Each row is a point. Each copy is the shape, with its points in the same order, stretched, turned, moved and blurred by noise. Say if it was mirrored as well.
In the rows, zero is written as 128.

Shape (8 x 2):
[[152  73]
 [119 135]
 [192 217]
 [ 61 123]
 [128 118]
 [161 124]
 [178 114]
 [169 101]]
Copy 1 (8 x 2):
[[ 62 122]
 [137 135]
 [197  47]
 [141 193]
 [115 130]
 [111  96]
 [ 92  85]
 [ 83  88]]
Copy 1 is: only turned
Copy 2 (8 x 2):
[[206  86]
 [134 135]
 [ 18 106]
 [152 178]
 [152 126]
 [143 102]
 [155  78]
 [168  90]]
Copy 2 is: mirrored
Copy 3 (8 x 2):
[[173 117]
 [131 152]
 [ 12  55]
 [164 214]
 [144 140]
 [121 102]
 [126  83]
 [147  95]]
Copy 3 is: mirrored

Shape (6 x 3):
[[177  86 158]
 [ 88 152 126]
 [211 122  99]
 [ 66 183 167]
 [172 107 120]
 [ 55 137 137]]
Copy 1 (6 x 3):
[[201 102 161]
 [ 89 118 118]
 [169 179 161]
 [ 52  67 139]
 [170 144 139]
 [ 86  97  96]]
Copy 1 is: only turned
Copy 2 (6 x 3):
[[198 207 161]
 [ 96  85  98]
 [222 157 160]
 [ 48  70 116]
 [192 161 142]
 [ 74  88  66]]
Copy 2 is: mirrored
Copy 3 (6 x 3):
[[107  66 147]
 [132 138 117]
 [126  91 234]
 [ 97 164  82]
 [129  81 172]
 [141 138  70]]
Copy 3 is: only turned
Copy 4 (6 x 3):
[[150 178 170]
 [ 89  88 116]
 [193 146 146]
 [ 61  68 144]
 [156 151 146]
 [ 59  90 107]]
Copy 4 is: mirrored

Shape (8 x 3):
[[154 134 140]
 [206 249 150]
 [150 139 154]
 [144  96 105]
 [116 105 120]
 [141 115 151]
 [ 97 129 110]
 [123 127 135]]
Copy 1 (8 x 3):
[[169 141 113]
 [210  97  40]
 [173 142 118]
 [129 157 123]
 [120 138 128]
 [162 148 135]
 [109 113 123]
 [143 132 126]]
Copy 1 is: mirrored
Copy 2 (8 x 3):
[[128 150 160]
 [ 29 167 247]
 [110 165 167]
 [172 114 120]
 [149 128 114]
 [138 161 144]
 [125 118 111]
 [119 146 133]]
Copy 2 is: mirrored

Shape (8 x 4):
[[171 132  48 163]
 [176 149 106 105]
 [118  71 127 201]
 [106  57 104 156]
 [160 191 143 129]
 [ 53  91 122 154]
 [150 180 165  86]
 [101  78  79 191]]
Copy 1 (8 x 4):
[[ 85 215 134 160]
 [151 165 128 185]
 [ 68 174 192  99]
 [ 55 155 138 107]
 [200 171 152 137]
 [ 92 149 100  32]
 [225 129 125 143]
 [ 41 190 144  87]]
Copy 1 is: only turned
Copy 2 (8 x 4):
[[127 202  85 121]
 [ 78 158  81 142]
 [150 158 134  65]
 [151 132  90  65]
 [ 64 168 129 161]
 [190 115 128 101]
 [ 71 122 118 156]
 [186 172 102  81]]
Copy 2 is: only turned

Shape (10 x 4):
[[ 74  98 136  98]
 [152 151  71 156]
 [197  88  77 169]
 [ 88  99 112  75]
 [123 113 180 149]
 [171 136  62 172]
 [ 85  92 176  55]
 [174 126 144 164]
 [193  94 154 150]
 [ 89 208  77  53]]
Copy 1 (10 x 4):
[[ 64 110  55 132]
 [193 146 123 106]
 [177 215 151 112]
 [ 75 132  62 102]
 [ 95  87 119 170]
 [209 172 136 105]
 [ 37  83  75 116]
 [152 121 149 148]
 [133 150 168 136]
 [158  61  83  49]]
Copy 1 is: mirrored
Copy 2 (10 x 4):
[[ 83  75 157 149]
 [153 144 137  63]
 [201 197 156  74]
 [ 83 110 163 127]
 [157 103 100 153]
 [184 172 138  49]
 [ 74 107 117 187]
 [198 154 103 108]
 [197 182 109 123]
 [ 62 116  95  64]]
Copy 2 is: only turned
